Each row is a point. Each copy is the shape, with its points in the same order, turned, moved and blurred by noise. Say if it was mirrored as well.

Shape (7 x 2):
[[-32 -17]
 [ 44  -2]
 [ -8  13]
 [-40 -26]
 [ 20   1]
 [ 37  35]
 [-48  -6]]
Copy 1 (7 x 2):
[[-32   7]
 [ 56  12]
 [  1  35]
 [-37  -2]
 [ 32  21]
 [ 37  56]
 [-41  17]]
Copy 1 is: only turned
Copy 2 (7 x 2):
[[-36 -13]
 [ 46  -2]
 [ -9  15]
 [-41 -23]
 [ 19   1]
 [ 35  35]
 [-48   0]]
Copy 2 is: only turned
Copy 3 (7 x 2):
[[-28   5]
 [ 51 -13]
 [  9  24]
 [-36   0]
 [ 30   0]
 [ 60  24]
 [-39  24]]
Copy 3 is: only turned

Shape (8 x 4):
[[-48   3  11 -17]
 [ 13  -5 -46  11]
 [ 22  14 -14  28]
 [-16  32  21  -8]
 [-13  24  52  20]
 [-17   9 -11 -21]
 [-27   4  29  39]
 [ 28 -35 -26 -12]]
Copy 1 (8 x 4):
[[-59  -9   6  -4]
 [ -1 -12 -55  15]
 [ 14   9 -18  31]
 [-23  22  17   1]
 [ -7   8  48  20]
 [-32   1 -13 -11]
 [-21  -8  30  43]
 [ 14 -30 -48 -11]]
Copy 1 is: only turned
Copy 2 (8 x 4):
[[ -7  25  47 -21]
 [ 45  15 -19   1]
 [ 15  11 -20  20]
 [-33  22  13  -9]
 [-43  -1  22  23]
 [  4  27  11 -24]
 [-15   7  36  37]
 [ 44 -19  -7 -23]]
Copy 2 is: mirrored
Copy 3 (8 x 4):
[[-38  21   4  -5]
 [ 13  26 -54  10]
 [ 30  14 -24  29]
 [  5  25  16  -1]
 [  6  -2  51  35]
 [ -5  26  -8  -8]
 [-20   7  17  45]
 [ 12 -20 -60 -14]]
Copy 3 is: only turned
